Each point is reached from the start by the listed moves, each made 0, 1 or 2 times, or once backwards (-1), plus a little noise. Say if it took an odd or an even number of moves. Then give how often each move was made.
In the rows, zero is written as 128.

Moves:
(1): [144 151 131 150 133]
(2): [113 128 129 144 132]
(3): [122 149  93 131 155]
Start: [106 137 132 120 126]
Points:
[ 91 136 135 137 128] => odd (0, 1, 0)
[113 163 176 194 118] => odd (2, 2, -1)
[107 184 139 197 145] => even (2, 2, 0)
[129 181  98 130 156] => odd (1, -1, 1)

Moves:
(1): [129 115 124 134 101 123 103]
(2): [127 134 128 124 138 132 117]
(3): [129 147 111 133 141 121 142]
(4): [116 134 129 132 133 120 131]
(5): [129 147 134 133 131 135 134]
(6): [121 145 123 109 135 136 141]
Start: [133 136 132 123 117 115 137]
Points:
[119 144 142 159 112  96 147] => odd (0, -1, 0, 2, 1, -1)
[ 94 216 153  89 154 142 141] => odd (0, 2, -1, 2, 2, 2)
[131 158 123 144 153  95 169] => even (-1, 0, 1, 1, 0, -1)
[102 249 104 115 211 113 188] => odd (-1, 2, 2, 2, 1, 1)

Moves:
(1): [114 130 126 132 129 112 148  99]
(2): [138  98 127 148 120 131 134 105]
(3): [119 115 126 103 112 125 130 129]
(4): [103 121 134 134 136 136 133 122]
(5): [111 130 135 140 124 141 110 106]
(6): [126 120 102 140 131 124 127 135]
(7): [133 143 105 133 132 163 132 119]
(8): [132 125 129 107 137 110 108 110]
Start: [128 132 135 122 127 137 136 131]
Points:
[140 104 141 149 151 149 105 112] => odd (-1, 1, -1, 1, 0, 0, 0, 1)
[ 23  73 145 104 108 104 148  85] => even (1, 0, 2, 2, 1, 1, -1, 0)
[122 158  44 194 117 236 122 108] => even (0, 0, 0, -1, 2, 2, 2, -1)
[ 29  78 128 152 122 132 108 100] => even (0, 0, 1, 2, 2, 2, -1, 0)

Moves:
(1): [138 132 151 120 114 127 141 131 120 135 122 136 131 110]
(2): [128 128 141 128 129 125 123 114 134 124 118 107 137 131]
(3): [127 112 117 109 122 130 108 119 133 137 125 141 132 131]
(4): [111 135 134 108 149 153 124 143 135 141 134 121 106 106]
(5): [127 124 133 122 120 132 142 119 144 131 134 114 135 114]
(6): [124 125 115 147 151 136 141 130 127 120 130 155 156 130]
(7): [136 133 124 136 133 132 119 106 129 114 137 125 120 117]
(8): [128 126 124 119 112 135 141 118 135 146 112 104 144 140]
(9): [146 126 112 106 117 152 125 137 108 116 133 118 124 119]
(10): [134 126 128 120 141 120 138 123 129 133 117 128 109 118]
(11): [139 124 141 125 130 131 130 120 117 140 131 118 127 137]
Start: [144 108 130 138 130 110 119 127 126 134 117 124 137 115]
Points:
[138  82  69  91 104 216 140  88 164 146 137 145 217  50] => even (1, -1, 2, 1, 2, 2, 2, 2, 1, -1, -1)
[206 113 122 109 146 157 115  78  69 119  98   7 122 141] => even (-1, 2, -1, 0, -1, 0, 1, 1, 2, 1, 2)
[155 127 167 150 173 154 139  81 117 129  90 130 189  70] => odd (2, 2, 0, 1, -1, 2, 2, 1, 0, 0, 0)
[160 134 130 130 192 149 145 192  70 114 136 186  88  54] => odd (1, -1, -1, 1, -1, 1, 0, -1, 1, 1, 0)
